Each row of a before or after table is a point. One or more steps were done to the points. Then noise was added and the rows were shuffled. The steps act on how far a point lies along the listed directions, d1 being the first. What was done? A step turns or swaps two directions, mirrors them in a line or flattens them onto one, adds a multiple of one to another, or multiplies one. Angles are multiples of 10 degrees, from the lower direction toward the higher: turns from -170 to 170, lines from 10 to 170 but not 90. Use the fewest steps. Two steps may share a direction if one is a turn and the other turns, adds or multiplies; they go together, in the order done. Otherwise the lowest direction goes first.

Directions:
(1): 3.6, -5.4, 0.3
(2): -4.3, -3.1, -3.8
Before, 9 rows:
-1.6, -4.6, -2.8
4.1, -2.8, 1.2
-2.7, -3.7, -3.8
-2.8, -0.7, -3.5
2.4, -2.2, 2.3
8.6, -5.7, 2.4
-4.0, -0.8, -1.1
6.3, 6.2, 5.7
2.1, -2.2, -0.2
After, 9 rows:
-8.3, -1.3, -7.0
0.8, -5.5, -1.6
2.1, -2.5, 2.5
-4.3, -0.5, -3.0
-4.7, 9.3, 0.1
2.3, -4.7, -0.7
-4.0, -0.2, -0.6
3.7, -2.9, 0.2
-1.3, -1.1, -2.1
Steps: swap d1 and d2

Directions:
(1): -2.2, -3.8, 2.1, 1.2, -3.3, 6.6, -5.5, -1.4
(2): -0.2, -7.6, 4.5, -1.7, -1.8, -4.1, 3.2, -1.4
(3): -4.0, 3.1, 4.1, 5.8, -0.6, -5.1, -3.1, -1.2
(4): -7.4, 0.2, -4.6, -3.6, -0.8, -1.0, 0.7, -4.6
(5): 4.8, -2.2, -5.7, 2.7, -3.5, -3.4, -3.2, -3.3
(6): 1.2, 4.4, 1.9, -1.0, -8.4, 1.2, 3.6, -1.1
Before:
4.6, -4.1, 4.4, 4.0, -6.1, -6.7, 4.1, -3.8
-1.0, -11.8, 5.3, -1.3, -2.2, -2.5, -0.8, -2.6
-3.4, 3.4, -2.5, 1.6, -4.9, -5.4, 4.3, -5.9
3.1, -2.2, -4.4, -2.0, 2.9, 6.2, -3.3, 2.3
0.3, -1.1, 0.9, -1.1, 2.7, 5.4, -4.1, -0.4
1.2, -0.1, -0.8, 1.9, -6.4, -7.6, 5.1, -3.1
-2.0, 1.8, 0.4, -3.2, 4.2, -0.2, -1.0, 4.1
-2.6, -5.3, 3.0, 0.2, -1.5, 2.0, 1.0, -1.1
1.6, -1.4, 1.7, -0.9, -1.0, 3.7, 2.5, 1.1
-0.9, 0.8, 0.4, -0.1, 1.4, 9.9, -3.7, 1.4
-1.5, 6.4, -1.8, -6.0, -7.2, -4.2, 9.1, -4.2
-0.3, -2.3, 5.8, 0.1, -2.7, -0.9, -1.4, 2.0
1.3, 8.6, -4.9, 0.2, -11.0, -6.5, 2.3, -4.1
After, 13 rows:
-0.3, -2.6, 0.0, 0.5, 0.1, 2.2, -4.8, -1.2
-0.6, -3.5, 2.1, -0.9, 0.5, 7.4, -1.7, 0.8
1.5, -0.5, 1.2, -0.6, -1.0, 4.2, 1.8, 1.3
-2.7, -1.7, 0.5, 1.2, -0.3, 3.6, -0.8, -0.9
0.1, 0.7, 4.2, 1.0, -2.2, 0.9, -2.7, 2.7
-2.2, -0.3, 1.1, -3.2, 3.4, -0.8, -0.8, 3.9
2.9, -5.3, -2.7, -3.0, 1.5, 4.7, -1.9, 1.8
5.3, 2.6, 1.0, 5.7, -4.1, -2.8, 1.2, -2.3
0.8, 6.6, -3.6, -0.4, -11.7, -7.2, 2.9, -4.5
1.2, 3.9, -3.7, 2.4, -5.3, -4.8, 3.3, -2.5
-1.6, 7.4, -2.8, -5.3, -6.7, -3.4, 8.6, -4.2
-3.4, 4.3, -3.1, 2.1, -5.1, -4.6, 3.9, -4.9
0.0, -3.1, 2.0, -1.6, 2.7, 4.9, -3.5, -0.4
Steps: multiply d2 by 0

Directions:
(1): 7.3, -3.1, 2.1, -2.7, 0.6, 4.2, -2.6, -1.8, 6.8, -1.4, -4.0, 1.6
(2): 5.5, -0.1, -7.7, 2.6, 0.1, -0.1, -2.2, 5.4, 0.3, -4.1, 4.5, -1.5
(3): -2.7, 7.7, -3.8, -1.4, -3.6, 0.8, -1.2, -1.4, 4.1, -1.9, -4.8, -5.2
(4): 1.4, 1.9, 7.0, -0.9, -5.9, 2.5, -2.4, 3.5, 0.5, 1.6, 5.7, -4.4
(5): -7.9, -6.2, -1.2, -3.5, 1.5, 2.4, -3.1, 4.7, 3.2, -1.6, 0.1, -1.6
Before (12 x 12):
-10.9, -4.0, 5.8, -2.7, -1.4, -0.1, 0.2, 2.6, -1.7, 2.4, 5.2, -0.1
-0.8, 3.0, 0.0, 4.7, 0.3, -5.2, 2.0, 1.7, -7.0, -1.0, 2.0, 1.4
2.4, -3.0, 2.0, 3.5, -0.2, -1.4, 1.4, 1.8, -4.7, 0.7, 4.1, 2.8
4.9, 4.4, -2.5, 2.0, 1.9, 0.2, 1.5, -5.1, -0.7, -0.5, -2.7, 3.9
-4.1, -4.4, 0.6, 1.5, 3.0, -3.2, 4.9, 0.5, -4.7, 4.1, 4.9, 3.3
-13.2, 0.6, 7.0, -2.9, -3.9, -1.9, 0.2, 2.0, -3.9, 6.3, 3.0, -4.0
-3.6, 6.9, -0.6, 1.4, -1.1, -2.3, 1.6, 1.0, -3.7, 1.7, 2.1, -1.6
5.8, 2.1, 1.7, 1.4, 2.1, -1.2, 2.6, -6.8, -1.7, 1.2, -3.1, 2.8
4.9, 5.0, 0.3, 2.6, -1.9, -1.3, 6.4, -5.9, -2.5, 3.9, -1.0, 1.8
-1.3, -0.3, -3.1, 2.9, 1.7, -1.6, 4.3, 3.7, -4.3, -2.0, -0.6, -1.1
-8.3, 1.6, 8.2, -2.1, -6.2, 1.9, -1.1, 5.1, -0.8, 4.0, 4.7, -5.7
-6.3, -0.1, 11.7, -1.3, -4.4, 1.8, 0.7, 0.5, -3.8, 4.5, 3.5, -2.3
After:
1.5, -5.7, 0.9, -4.0, 0.5, 5.4, 0.2, -1.6, 7.6, 0.6, -4.4, 1.1
6.4, 4.7, 2.2, -0.9, -0.8, 1.9, -0.7, -2.3, 3.4, 0.4, -2.5, 0.6
6.4, -3.2, 3.0, 1.4, 2.5, -1.5, 4.6, -3.8, -1.1, 3.9, 1.6, 5.5
5.1, -5.4, 2.9, 1.6, 0.3, 0.9, -0.4, 1.4, -0.8, -0.2, 2.1, 3.3
6.4, -0.3, -1.4, 2.4, 1.5, 0.2, 3.7, 0.9, -1.0, -2.2, -3.2, 0.6
2.1, 4.4, 8.0, 1.9, -3.6, -2.8, 4.2, -4.7, -5.0, 4.6, 4.3, 2.6
8.8, -1.0, 2.6, 1.4, 1.0, 0.3, -1.3, -0.7, 1.7, -2.8, -3.2, 3.4
4.4, 7.2, 10.5, 0.2, -5.7, -1.9, 2.8, -6.3, -2.9, 7.6, -0.6, -0.1
2.8, 7.4, 10.3, 0.6, -7.8, 0.8, 1.4, -0.8, -2.1, 5.3, 3.2, -3.4
-2.2, -6.5, 0.6, -3.7, 4.3, 2.8, -1.9, -1.4, 3.8, -1.1, -3.8, 1.2
1.4, 1.8, 13.2, -0.5, -4.9, 2.4, 1.2, -3.0, -2.4, 4.9, 1.7, -0.7
-1.8, -3.0, -3.3, -2.5, 3.9, 3.8, -2.7, -0.6, 4.5, -2.6, -3.6, 2.4
Steps: turn d1 and d5 by 120 degrees

Directions:
(1): 6.5, 0.6, 4.2, -3.8, 0.1, -9.6, -4.9, -1.9, 2.6, 1.0, 2.8, 4.4, 0.6, 0.7, 0.2, 4.1, 2.7, -0.9
(2): 3.4, 2.7, -0.9, 3.9, 6.4, -5.6, 3.7, 7.6, -2.0, -2.9, 2.4, -4.1, -0.5, 4.3, -3.9, -1.7, -0.5, 1.3
(3): 2.8, -7.9, 2.2, -2.1, 4.2, 3.3, -2.2, 1.0, 1.2, 0.4, 0.7, -4.6, 0.4, -0.2, -0.6, -4.6, 7.3, -6.4
(4): -1.0, -0.9, -3.3, 1.1, 2.3, -0.6, -6.4, 0.7, -3.7, 8.2, 3.0, 1.8, -0.5, 1.6, 2.8, -6.1, 1.3, 7.1
(5): -7.4, -2.3, -0.6, -5.2, -1.3, -3.9, 2.0, 3.1, 3.2, -2.3, -3.2, 3.2, -7.1, 5.2, 0.5, -2.3, 3.8, 1.2
(6): -0.8, -4.3, -5.8, -1.2, -5.5, -0.2, -2.4, 1.1, 4.0, 0.6, 8.0, -4.9, 0.0, 4.7, -0.9, 3.1, -4.6, -1.7
Before (8 x 18):
2.6, 4.0, 3.1, -1.2, 2.6, -3.6, -2.1, -1.8, -1.9, 1.0, -2.3, 7.5, 0.5, -4.8, 3.1, -0.4, 1.2, 4.6
-2.3, 5.4, 2.2, 3.2, 5.5, -0.9, 1.1, 1.1, -4.0, 1.9, -3.0, 5.0, 0.9, -0.3, 3.1, -0.7, -0.3, 7.7
5.5, 5.4, 0.0, 4.0, 3.7, -9.4, -0.8, 5.4, -5.7, 1.3, 4.1, 2.0, 0.0, 1.7, -1.2, 0.1, 1.1, 5.2
1.1, 0.7, -1.8, -2.9, -2.5, -4.0, 0.4, 4.6, 3.4, -1.5, 2.0, -2.4, -4.7, 4.2, -3.2, 1.2, -1.3, 0.4
-0.6, -5.8, -2.2, -2.6, -1.5, 1.7, -1.0, 1.0, 0.7, 0.8, 2.9, -2.4, 0.2, 1.2, 0.3, -2.8, 4.7, -3.2
4.3, 4.0, 1.7, 4.0, 1.3, -6.6, -3.3, 0.7, -4.2, 2.3, 1.7, 5.1, -1.0, 0.4, 1.6, -2.1, -0.5, 8.1
-0.2, 1.0, 2.8, 3.1, -0.2, 8.6, 5.9, -3.7, 0.4, -5.5, -6.2, -4.4, 3.8, -6.8, -2.2, 1.9, -1.6, -4.9
1.8, 2.2, -1.6, 1.3, -3.1, 0.1, 0.0, 2.5, -0.7, 1.6, 4.1, 0.3, 1.5, 1.1, -0.4, 1.5, -3.3, 1.1
After, 8 rows:
6.2, 5.4, 4.9, 3.4, 2.6, -7.9, -2.0, -0.1, -4.3, 0.8, -0.8, 7.0, -0.8, -1.4, 1.3, -1.5, 1.2, 7.4
-1.4, 1.8, 2.7, 4.7, 1.8, 10.0, 6.6, -3.2, -2.4, -4.2, -8.7, -3.1, 3.4, -8.3, -1.3, -0.9, -0.5, -2.6
5.0, 6.0, 0.3, 4.5, 4.8, -8.6, -0.6, 5.7, -6.7, 1.5, 2.8, 2.6, 0.4, 1.0, -1.0, -0.9, 1.7, 6.1
0.4, -7.0, -2.5, -4.0, -3.0, 0.3, -1.5, 0.9, 2.9, 0.2, 5.3, -2.9, 0.6, 2.3, -0.6, -0.3, 3.5, -5.1
1.8, 8.7, 9.0, 1.7, 7.9, -4.8, 3.2, -0.7, -3.8, -1.5, -7.8, 9.2, 1.8, -3.3, 2.5, 2.1, 3.0, 4.8
1.6, 6.1, 5.3, 0.4, 6.2, -2.1, -0.9, -2.1, -5.0, 1.5, -6.6, 9.7, 0.2, -7.3, 4.1, -3.8, 3.8, 6.9
-1.2, -1.5, -6.1, -2.2, -4.2, -1.4, -1.0, 5.8, 3.2, 0.9, 5.3, -5.0, -5.1, 6.2, -2.4, -0.8, -3.6, 2.2
2.2, 0.7, -2.8, 0.8, -4.5, -0.5, -0.5, 2.6, 0.9, 1.5, 6.4, -0.8, 1.6, 2.6, -0.9, 2.7, -4.4, 0.4
Steps: swap d1 and d4; multiply d6 by 2

Directions:
(1): -1.2, 4.2, 1.4, -5.3, -1.4, -4.3, -2.7, -3.8, 1.9, -2.0, -3.7, 3.3, 4.1, -2.7, -7.4, 1.2, -1.1, -5.2, -2.4, -7.7, -3.4, -8.8, -4.9, -2.3, -2.6, -0.9, -0.9, -4.3, -1.5, 0.0, 2.3, -1.2
(2): 6.0, 0.1, 3.8, 0.5, -1.5, -0.4, -2.2, 0.3, 3.6, 1.7, 1.1, 2.3, -0.4, 3.4, 3.4, -2.4, 6.7, -1.2, -2.3, 3.3, -0.9, -6.5, 3.2, 1.9, -0.5, -11.2, -6.1, 1.0, 5.8, 3.4, -0.4, -3.7
Before (8 x 32):
7.5, -2.4, 5.4, 3.4, -1.8, 2.9, -1.1, 1.2, 3.6, 3.2, 3.0, 0.8, -3.3, 5.8, 8.9, -2.9, 7.7, 0.2, -2.7, 7.0, 0.7, -3.3, 5.0, 3.7, -2.3, -12.7, -8.1, 4.8, 10.6, 3.9, -2.3, -4.3
-3.3, -0.2, -4.4, 0.2, 0.2, 1.6, 1.1, -0.7, -2.5, 0.5, -0.9, -1.7, 0.4, -4.9, -2.5, 2.3, -5.3, 1.0, 3.8, -1.5, 1.7, 5.3, -1.6, -3.1, 0.7, 8.1, 6.9, -2.2, -3.5, -3.2, 1.7, 1.2
4.6, 1.8, 1.8, -1.6, -3.4, -1.1, -3.1, -0.3, 3.7, -1.2, 1.7, 3.5, -0.3, 0.9, -1.3, -0.1, 5.1, -2.2, -1.6, -1.7, -2.7, -8.8, 3.2, 1.8, -0.9, -7.4, -7.2, -1.0, 4.1, 1.8, 0.1, -3.2
7.4, -1.3, 4.3, 1.0, 1.9, 0.0, -1.6, 0.1, 2.5, 1.7, 2.2, 0.5, -0.5, 5.3, 6.3, -3.1, 7.6, -2.3, -1.7, 5.7, -0.3, -5.9, 5.5, 3.2, -1.2, -11.4, -5.4, 1.7, 6.5, 2.8, -1.4, -2.2
1.3, -1.7, -2.3, 4.8, -0.1, 2.1, 1.2, -1.3, -2.4, 1.3, 3.4, -2.1, -2.7, 4.2, 7.5, 0.5, 1.0, 4.4, -0.5, 9.5, 1.6, 6.9, 3.4, 2.6, 3.5, 0.6, 0.7, 3.4, 2.7, 0.5, -3.1, 0.1
-1.4, -2.7, -5.1, 3.0, 1.6, 2.6, 4.4, 2.2, -2.1, 1.0, 3.5, -2.4, -2.1, 1.0, 2.0, 2.2, -4.0, 2.7, 3.2, 2.6, 2.1, 5.6, 1.6, -0.7, 0.1, 6.8, 1.7, 2.0, -0.6, -1.2, -2.0, 2.4
-0.2, -2.6, -1.8, 3.7, 1.7, 2.9, 1.2, 1.9, -3.2, 1.8, 1.6, -2.9, -1.8, -0.5, 2.0, 0.9, -1.9, 2.5, -0.5, 1.5, 0.6, 4.4, 1.4, -0.6, 2.0, 7.1, 2.3, 1.5, -1.5, -1.2, -1.9, 0.8
2.4, -7.0, -1.2, 5.8, 4.0, 4.2, 3.5, 3.0, -2.3, 0.7, 3.4, -4.0, -2.5, -0.7, 8.9, -1.0, -2.5, 5.3, 5.0, 8.2, 5.5, 12.2, 4.3, 2.8, 2.6, 5.5, 4.6, 4.8, 1.0, -2.6, -4.2, 0.5
After:
-2.8, -1.3, -4.6, 1.6, 0.4, 2.7, 1.8, 0.4, -2.8, 1.1, 0.2, -2.4, -0.8, -4.0, -0.3, 1.7, -4.7, 2.5, 4.3, 0.8, 2.6, 7.3, -0.2, -2.5, 1.4, 7.7, 6.7, -1.1, -2.8, -3.0, 1.1, 1.2
4.9, -7.2, 0.4, 6.3, 3.4, 4.3, 2.8, 3.3, -0.9, 1.4, 3.9, -3.2, -2.8, 0.9, 10.6, -1.9, 0.5, 4.9, 4.2, 9.8, 5.2, 9.9, 5.8, 3.7, 2.5, 1.0, 2.2, 5.2, 3.5, -1.1, -4.5, -0.9
0.0, -3.2, -4.4, 3.7, 1.5, 3.1, 4.3, 2.7, -1.6, 1.6, 4.2, -2.4, -2.7, 2.0, 3.5, 1.4, -2.4, 3.0, 3.0, 4.2, 2.3, 5.3, 2.9, -0.1, 0.3, 4.6, 0.5, 2.7, 0.8, -0.5, -2.4, 1.8
3.2, 2.8, 1.5, -2.7, -3.4, -2.1, -3.3, -1.2, 3.7, -2.1, 0.7, 3.9, 0.8, -0.3, -3.6, 0.5, 3.7, -3.1, -1.7, -4.1, -3.2, -9.7, 1.5, 1.0, -1.3, -5.7, -6.5, -2.2, 2.7, 1.2, 0.7, -2.8
2.7, -1.2, -1.4, 4.6, -0.6, 1.6, 0.4, -1.6, -1.3, 1.6, 3.5, -1.1, -2.5, 4.9, 7.9, -0.1, 2.7, 3.6, -1.4, 9.8, 0.9, 4.4, 3.8, 2.9, 3.2, -2.6, -0.9, 3.4, 4.1, 1.7, -3.0, -1.1
0.9, -3.0, -1.3, 4.3, 1.6, 3.2, 1.0, 2.3, -2.8, 2.4, 2.1, -2.9, -2.3, 0.3, 3.4, 0.4, -0.7, 2.7, -0.7, 2.8, 0.8, 4.1, 2.4, 0.0, 2.2, 5.2, 1.4, 2.0, -0.4, -0.8, -2.3, 0.3
7.0, 0.3, 4.9, -1.0, 1.3, -1.6, -2.7, -1.3, 3.3, 1.0, 0.9, 1.8, 1.1, 4.3, 3.5, -2.7, 7.3, -4.3, -2.7, 2.8, -1.6, -9.3, 3.6, 2.3, -2.2, -11.9, -5.7, 0.1, 6.1, 2.9, -0.5, -2.7
7.6, -0.4, 6.4, 0.9, -2.4, 1.0, -2.5, -0.5, 4.8, 2.5, 1.4, 2.6, -1.4, 4.9, 5.8, -2.5, 7.8, -2.2, -3.9, 3.7, -0.8, -7.9, 3.0, 2.9, -3.6, -14.2, -9.2, 3.0, 10.5, 4.3, -1.4, -5.2
Steps: turn d1 and d2 by -20 degrees
